Each row is a point. The last column is the point's height on a tilted bowl or saddle (a function of degree 2), plus a little noise. Count its main directions that bend up, bend down and stay straight.

Points, 12 rows:
-26 -20 -28

-16 -32 -24

-1 45 -27

37 33 -31

29 -9 -44

-4 9 -40

83 -12 -51

59 -67 -23

-1 -8 -39

-16 28 -36

-51 37 -32

-35 21 -36
Directions: 1 up, 0 down, 1 straight

Points:
-38 -35 18 30

-19 37 -9 -18

16 31 -4 2

27 46 22 -21

-38 54 -66 -86

-39 -14 -22 -4

38 -6 40 -19

-41 -2 58 63

-55 10 -22 -28

26 -45 -76 51

2 15 49 10

-19 10 20 15

13 12 27 4

-34 67 7 -52

-19 28 -54 -23

68 -45 -43 44

-34 -14 -22 -1

29 30 0 3
Directions: 1 up, 2 down, 0 straight

Points (22 x 5):
-12 -9 50 -36 5

-19 -20 -11 -33 -1

21 -52 8 -3 -40

28 26 41 -20 -38

-9 4 -14 10 -10

60 1 -46 18 16

-7 78 -6 7 -13

-11 27 -7 -26 -9

11 -13 13 2 -21

52 6 -8 -5 -23

16 -21 -8 32 -35

-13 -42 17 3 -1

40 28 40 38 -42

-58 25 33 -5 19

47 -42 -3 24 -64

-23 -6 -5 -11 -1

10 -31 -33 52 -46

21 -31 -15 -25 -23

28 24 3 -5 -18

-57 9 19 -44 13

25 12 -95 5 95

29 -24 -10 26 -39
Directions: 1 up, 2 down, 1 straight

Points (72 x 9):
44 -18 41 24 21 14 26 19 -32

16 28 1 -15 16 -5 -10 4 -10

4 27 34 45 21 -5 3 0 13

2 46 5 -33 6 -39 -42 -4 -52

-5 -2 -11 -36 -32 33 -32 -27 12

17 -45 -2 -35 -49 27 -9 0 -24

11 30 15 -2 -43 -20 5 5 -40

22 -7 -4 26 43 20 15 25 -15

17 19 23 -40 -31 -13 4 37 -40

3 -11 25 -14 -13 88 -29 7 -83

1 32 22 26 26 -21 -29 23 -2

6 2 -2 -24 18 -11 -4 38 -19

4 -25 -34 -4 -31 -5 -27 -21 -41

-4 -46 -15 1 -95 -21 5 -4 -63

-24 23 10 -21 9 39 -19 25 -23

-12 -41 10 5 16 -28 1 8 -21

-27 36 7 -59 19 31 -27 -20 25

26 22 -21 2 -17 -20 -10 24 -38

-26 2 -31 19 0 -9 8 13 -29

-53 4 -14 -38 43 -1 -34 14 -14

39 -29 -4 17 12 15 2 -13 -41

-3 -38 -22 0 5 11 -20 -19 -42

-5 24 -9 18 19 -2 26 35 -29

-19 14 11 -25 -17 22 -45 5 -14

7 -6 -10 7 3 -9 -7 21 -19

8 -37 -21 20 25 34 33 -13 -58

-23 15 -7 31 36 -5 -37 -22 13

8 10 -43 -45 15 8 16 31 2

33 12 16 56 -9 9 29 -31 -42

9 -7 -40 -6 6 20 28 42 -33

-3 -7 45 -10 22 -7 28 -16 -13

-17 -38 7 58 -19 -3 46 17 -43

-6 -43 -9 -20 4 -37 39 -6 -59

17 4 6 10 -13 -14 -20 30 -27

-3 -26 -14 -42 -7 -9 -10 12 -11

-28 -6 16 -13 -9 -7 -28 -7 -2

-7 20 51 -18 -26 -9 -38 26 -51

22 20 -4 32 -13 -11 7 4 -26

-11 -19 11 52 56 -13 4 -20 28

16 -28 8 12 16 24 8 -24 -29

-19 12 15 -24 24 16 -16 -27 16

-6 16 -15 13 22 -16 8 -40 -11

-4 -6 -5 -18 55 14 1 6 3

1 -34 6 13 3 -13 17 -20 -35

-4 -24 -4 6 -25 4 -20 1 -24

-50 21 29 -14 -24 2 -15 -41 14

-16 29 12 29 -23 -17 18 -7 -22

17 1 1 0 -12 -20 -58 -2 -43

-3 53 14 -2 9 -12 29 3 -38

1 7 14 4 19 -18 37 -41 -25

-13 -57 15 -59 24 -37 27 51 -33

-8 2 -20 30 -19 -41 7 20 -44

19 23 28 -35 0 -34 -30 -45 -47

47 -22 -12 -13 7 14 3 10 -24

34 -7 -22 -28 -8 37 -23 26 -17

-6 -10 19 2 -1 -20 -16 -17 -13

-2 -21 21 1 -45 -48 47 0 -87

-24 -6 8 12 18 14 -34 -22 1

-66 13 -17 29 49 1 -14 -3 -2

-8 -8 15 7 14 34 -20 -9 -12

-5 -10 -15 -36 34 -26 1 -16 -14

23 -5 -2 -26 2 25 1 -9 2

7 25 -7 2 12 2 11 55 -35

19 51 -33 9 -9 -4 -5 42 -56

26 23 24 -18 9 -32 -7 -14 -40

54 25 3 24 51 -30 -13 -10 -21

8 -45 -11 -4 -19 -12 3 -32 -60

-30 19 -36 5 -26 -41 3 0 -48

-10 -10 25 -34 25 28 14 -44 11

15 11 20 -9 20 -36 -27 -26 -32

9 11 19 -29 -29 -27 42 85 -73

46 -6 -32 -2 -3 1 -31 18 -41
Directions: 1 up, 4 down, 3 straight

Points:
52 3 -21 -15 15 -4 29 -20 -14

-25 82 -7 31 1 12 -17 -1 -16

-4 17 28 -15 19 13 -23 15 2

-12 -13 -10 9 -4 49 19 -17 0

-10 -57 59 8 21 8 40 -21 -18

-35 -20 -8 38 9 -8 30 -20 -12

-40 -9 8 32 6 -52 -6 8 -35

30 53 11 -38 5 2 -9 -6 -16

17 -10 3 -41 -43 -83 -16 -1 -36

6 -36 -39 -57 -27 40 -10 -8 -19

-3 -18 33 25 -41 -23 15 38 -27

68 15 24 -4 6 -43 63 66 -84

-23 2 48 60 -76 -18 -12 26 -57

-15 18 -67 0 -9 56 -4 62 -62

-3 -3 16 46 -32 -32 -41 -11 -37

34 34 -69 -22 9 0 -10 36 -31

6 -44 59 59 -11 -11 30 -24 -57

-12 1 -8 -16 -13 -46 33 60 -40

-17 5 12 -61 12 13 31 -38 -22

0 -22 -24 -19 -44 6 1 42 -10

37 -30 -21 5 -17 -39 -3 26 -18

58 8 12 11 -11 -33 25 -12 -41

11 -20 -1 0 -34 -34 -11 -32 -27

6 29 -19 19 11 54 15 8 -6

23 -19 -7 -60 -40 21 3 38 -1

22 21 -15 -9 11 28 11 30 -7

-2 -28 -11 24 40 -30 -58 41 -3

6 47 -41 31 25 16 -4 -4 -13

18 17 -11 -47 -50 -32 -1 -55 -34

25 -29 -54 -31 -11 -24 -17 -12 -11

9 -3 13 18 3 -41 12 26 -22

-11 -5 -43 -37 -13 10 -44 23 -18

-1 7 6 -55 15 6 4 18 -4

18 17 29 -18 -13 16 -5 -33 -20

82 -34 -18 -26 -33 5 19 37 -31

-21 5 -1 -17 21 -18 14 -36 -11

-9 -6 -85 -7 0 12 6 10 -33

-25 -20 0 3 23 -19 -26 -17 -6

14 26 -33 -4 -3 -15 -23 -11 -9

12 22 67 33 -30 32 14 -87 -91

-37 -40 -16 26 -15 0 0 11 -13

37 -61 49 -17 -19 -75 6 -24 -62

59 51 23 -38 -19 -14 15 -20 -39

53 -48 20 4 -30 -6 -69 0 -28

-2 -77 29 4 35 0 -49 -29 -24

22 -16 5 -32 -17 19 -9 24 3

6 -17 10 -26 -11 9 -25 -17 -7

-35 -1 -3 32 -30 -23 -7 -34 -38

4 2 -15 32 -33 25 -45 7 -20

23 6 71 1 7 -18 0 -31 -55

55 -18 10 24 -16 -1 -6 -3 -34

-51 7 -15 33 -22 -34 15 -11 -46

-31 9 -58 10 -32 -6 16 -67 -48

-33 -7 -16 28 11 38 -10 -28 -7

-32 -2 36 -16 0 -26 -23 14 -14

22 -4 2 4 -38 5 -21 4 -10

-25 -22 5 30 -11 -11 -8 -1 -12

-2 -21 -66 20 2 -84 -30 6 -56

11 18 3 -17 -70 95 21 -67 -50

46 -56 -16 6 16 -54 2 -81 -72

-4 -14 -12 -30 1 -25 -33 -12 -8

65 74 55 14 10 49 -7 3 -64

49 -3 48 -25 30 0 -46 -5 -32

28 -37 19 55 4 45 -34 17 -29

25 32 9 -20 18 -31 -2 -64 -39

12 47 -7 47 39 -22 26 15 -31

-6 4 -34 -14 -23 -30 -21 -25 -21

-15 -19 -4 24 -68 15 6 -18 -26

-9 -22 44 -5 -12 12 9 -66 -50

25 9 -13 74 7 4 31 -32 -50

1 -13 8 20 3 22 2 23 3

-45 -38 -44 -8 -30 -12 -6 39 -38

26 18 -29 12 18 -37 -64 28 -16

44 -10 56 30 -37 -36 -22 -11 -60

21 2 -23 33 -15 -12 -4 -73 -51

-16 -33 12 -17 -33 -8 -12 -8 -7
Directions: 0 up, 4 down, 4 straight

Points (67 x 9):
-61 27 -8 26 -24 -19 17 -57 -61

39 11 -95 -33 41 7 38 41 81

-19 -21 -71 17 -20 42 -35 45 31

-13 -5 9 3 -29 23 -7 -33 -5

13 -19 -4 -11 -30 -10 -33 67 -22

78 26 -5 -22 0 1 8 38 28

-11 -2 -71 10 -16 -16 -8 8 8

-24 -65 42 -38 -9 -20 -16 24 -45

-36 66 -62 -50 -20 -29 -25 38 77

-40 2 -5 -25 30 4 17 -36 -3

-43 55 -21 39 -27 23 27 -18 -48

-35 -35 -24 30 67 53 55 2 61

-4 -2 57 -13 25 19 -16 57 4

69 19 20 -39 -57 5 -12 16 22

-44 46 47 -19 -22 -1 19 -42 -40

-11 13 16 22 -12 28 12 0 -4

38 -63 39 -20 21 -35 21 4 -15

-42 -27 -36 3 -52 -16 -19 -34 21

29 -20 -56 13 -17 32 38 9 7

-34 91 53 6 1 7 8 -62 -70

-2 -12 -22 -3 3 -14 -36 9 8

11 25 9 45 -16 -6 9 22 -8

-25 -71 7 -36 48 -85 26 -38 86

5 -30 -29 -2 38 11 -23 81 -17

-26 52 -10 -11 -9 -44 31 14 -10

-59 3 -51 -19 18 31 52 -19 17

-23 45 -14 1 2 40 -21 46 28

-10 13 21 52 -23 -16 20 50 3

-24 -39 20 26 -29 -56 -52 32 24

19 -53 12 12 -32 35 8 53 -18

2 -44 -19 18 6 -37 -31 -50 42

19 -11 -2 -10 -23 16 38 3 -8

13 -16 -53 19 -38 10 31 -26 -12

-4 9 83 40 7 37 -2 37 54

-25 -31 40 -61 -10 3 24 21 -27

19 9 11 57 44 -21 2 -10 15

8 -11 2 24 35 19 28 -5 5

-13 22 12 0 22 -51 -65 31 65

-61 23 4 -1 66 9 8 20 25

-22 -22 -63 -34 9 -13 -39 -37 58

-18 -16 11 -8 81 -52 29 -5 69

3 -22 10 -40 18 9 31 -19 -4

46 56 -16 -9 17 33 -17 4 36

-37 28 26 48 -3 -33 19 26 -7

14 -60 -35 6 48 44 8 43 8

-11 -66 0 -8 14 39 4 -21 24

41 14 -57 18 37 -12 34 20 12

-1 37 -26 -6 -48 -6 -52 16 33

-38 -52 -17 -26 -19 -18 -44 23 -3

-41 2 -40 21 -18 13 -2 5 -4

-2 17 9 26 -23 4 -12 7 -6

-26 26 42 -16 7 47 -3 -39 6

-9 20 -34 24 45 48 1 -5 18

9 26 -28 -17 52 31 -16 3 45

0 -5 48 34 19 23 31 -9 17

39 3 -40 26 75 -38 -28 -41 89

-31 -25 -18 -36 -20 -7 -14 52 -20

6 -6 11 24 14 -15 17 15 -10

-3 11 -37 4 -47 16 -14 -29 -6

71 -36 64 -35 15 33 19 -61 26

-1 -17 14 -19 22 -10 51 5 -3

-14 64 14 27 41 -31 -15 26 35

67 23 -68 2 -21 72 40 -42 18

-12 -21 -13 -37 -3 -70 1 -62 12

-31 -15 68 -82 5 2 -5 -35 -11

7 19 39 -55 12 -59 47 32 29

13 -38 -75 -46 10 23 14 -67 48
Directions: 5 up, 1 down, 2 straight

Points (72 x 9):
-23 -22 -42 6 -43 -26 1 58 54

-15 26 -28 -10 -12 39 5 23 7

-14 -40 -24 9 6 -5 -1 -42 2

-10 -42 -3 29 -12 23 12 57 42

-45 9 -38 -54 -14 2 35 40 54

-71 11 7 36 34 5 3 -2 8

-6 23 69 -37 45 -7 11 23 67

6 4 2 -48 30 0 -20 -78 -10

14 -1 -8 54 1 19 5 -17 16

11 39 -25 -45 -9 -8 2 8 20

-8 -36 20 -22 -46 2 -35 -14 5

43 4 -24 1 57 -39 -67 25 85

36 30 30 15 3 6 5 37 44

-27 25 34 11 35 3 14 -7 0

27 -23 -31 17 -12 35 -38 -9 50

46 -22 10 -42 2 -1 34 -3 14

8 3 39 22 47 -25 1 -17 2

16 35 -26 -18 58 -37 -2 58 93

-29 -24 -54 13 -11 5 26 16 5

7 -20 -39 -41 47 30 23 46 26

-44 -16 16 -36 -18 85 -7 -46 75

5 41 -19 44 -33 -29 -26 -10 0

-22 13 1 -34 61 37 36 8 6

-9 31 -8 4 -11 33 -45 -33 17

15 26 8 -3 12 -1 9 -19 -14

-22 -28 21 21 -22 -31 -17 25 11

-39 11 -35 23 23 6 -22 -59 35

-17 -25 36 -4 -2 -33 26 -34 -32

-1 -45 -6 -10 -18 -8 36 20 20

0 -16 44 -32 2 24 -9 18 30

-25 4 31 23 37 33 -5 65 66

-8 2 -17 6 -13 4 -39 12 -2

-34 -1 20 -20 0 26 24 31 13

13 -11 10 -20 -66 -8 47 -27 46

-32 11 -18 11 26 28 -51 22 40

52 -8 17 27 30 -7 4 -54 17

-3 -10 -22 -45 1 23 23 35 24

11 -32 65 36 0 -30 -2 -33 11

2 -17 -29 3 4 22 -4 -21 -1

9 -34 -20 -19 22 -4 13 16 1

-36 -26 35 -46 40 12 -29 -27 7

17 -14 -10 -51 -14 -1 -6 29 30

35 -11 7 -8 3 30 -3 51 51

41 48 -27 -28 42 35 -16 24 76

-28 -16 3 -1 -40 8 -35 9 4

49 -21 35 -50 3 -52 35 19 46

-17 6 18 -36 1 -3 -22 38 21

73 -4 28 49 8 8 -16 -18 75

-11 31 -9 1 22 38 18 -36 -1

6 -51 27 -13 -15 -20 16 -20 -5

55 -10 -40 -4 16 -2 24 9 20

-53 60 36 1 21 9 -10 9 40

-62 27 -7 22 30 -4 -6 -25 10

7 0 16 9 15 -7 -38 11 -1

14 14 -33 36 -8 13 -5 -15 10

-20 -8 -18 -15 31 -95 -13 -38 23

-7 -16 -26 19 -23 8 -15 -43 16

12 42 24 10 -29 4 -14 9 -2

-17 -43 38 -6 -34 -14 22 29 45

-18 10 9 -22 20 -57 -13 -55 -40

-12 -32 -20 -3 38 -37 -1 -25 -2

-24 -18 16 51 -15 -22 13 -4 14

-20 32 -57 64 -32 -9 37 -5 49

23 83 58 13 9 -18 4 -36 47

-14 19 39 -27 -1 -51 -1 -15 -39

-8 -15 -6 12 -33 28 -52 -54 38

23 22 -19 15 1 -46 12 -16 6

-26 -33 24 -17 22 -11 -22 44 40

-1 -14 32 -41 -8 15 -33 -14 -3

19 -6 44 -14 38 0 9 14 19

-31 43 25 11 32 -6 -26 37 42

10 5 -20 24 29 -8 22 4 -8
Directions: 6 up, 1 down, 1 straight

Points (69 x 9):
-1 -3 38 -35 -36 -20 0 -5 -16

14 -2 -10 -3 4 5 29 7 8

15 0 -2 51 -25 -41 -28 0 7

20 -3 0 13 -18 25 7 -22 12

20 8 -50 -32 12 -21 21 20 33

-19 -23 -11 -30 -16 0 22 10 -7

21 -8 5 -7 2 6 34 -6 14

-3 -7 8 -3 3 43 28 -55 29

28 -33 -3 -35 8 18 0 52 26

-36 7 33 -34 32 4 -13 -4 27

-21 8 -23 -41 -25 -27 4 30 5

-3 0 12 15 -13 9 36 -14 7

1 24 28 -20 -2 -11 -13 -1 8

-33 45 18 -29 24 39 -22 10 57

8 23 -10 -14 26 3 -25 -9 28

-13 23 26 48 -35 -41 5 7 22

-33 27 -52 -27 -28 -35 -8 -23 16

45 35 35 8 -8 -1 35 -26 52

9 -23 15 44 -2 8 4 -7 16

-3 7 -19 -7 -28 32 22 9 1

23 2 21 -27 -35 3 7 57 16

-8 -15 52 -16 17 51 12 -34 52

-17 52 -22 -10 5 12 -8 -21 32

49 15 -5 13 -3 23 29 -3 33

-9 -1 4 -36 -18 15 24 15 5

13 10 17 -14 18 -2 2 57 28

-16 28 -26 8 -16 -8 -2 -2 5

-4 1 -18 -4 16 12 -10 23 9

-8 18 8 5 -6 -7 -22 -27 8

15 31 -5 48 -3 30 -43 -9 39

-17 -5 -4 -4 -27 -5 -11 -10 -11

10 29 26 -43 -37 15 -21 -12 7

24 -17 -15 31 -36 -8 9 25 -13

-48 -6 12 -26 7 6 0 -3 6

40 28 14 23 12 11 18 30 35

35 44 9 -21 -9 27 -29 57 38

11 -35 52 -15 12 -10 37 0 32

2 -5 -34 5 -9 -15 15 -8 1

9 -54 -8 9 -15 4 27 -2 0

54 -22 1 8 26 -5 -14 -20 42

-14 -41 0 4 25 28 -7 -10 23

-8 3 31 16 -5 8 14 -22 17

-16 -10 13 22 -25 46 54 -4 10

-11 10 -16 -29 41 10 2 -52 37

44 -9 -34 -10 -1 -16 -12 -10 20

6 16 -29 -11 37 -22 3 -3 33

5 -28 -4 -3 1 -18 -28 22 -1

-46 13 27 -3 22 -24 59 -6 32

-19 -26 56 9 3 95 -11 1 95

12 -14 7 57 -7 -28 28 7 18

18 30 -7 26 -8 0 -13 10 12

-6 34 28 20 13 -23 -1 15 33

-4 8 -9 -35 23 29 3 30 28

20 10 13 11 19 -12 6 26 22

-43 -6 2 47 -2 -10 -50 24 31

10 24 3 -5 26 -22 5 27 27

30 -22 34 46 -7 24 -1 -8 36

-14 -39 -34 19 -23 10 4 -15 -4

-13 0 -12 -37 11 -22 0 -62 2

45 -13 -17 7 0 17 34 1 22

1 19 -35 2 -23 -2 -7 -12 5

-10 -29 7 32 -38 -8 -14 -12 -4

-1 13 -4 -30 -18 29 29 -51 16

2 -37 0 -27 31 -1 -41 14 26

-18 28 9 4 17 27 -30 -9 36

10 35 21 -36 -20 2 12 58 37

-6 -1 47 -22 7 -3 -42 8 16

0 6 34 -39 31 2 -18 22 33

32 -3 -8 -16 -12 4 -33 32 4
Directions: 6 up, 1 down, 1 straight
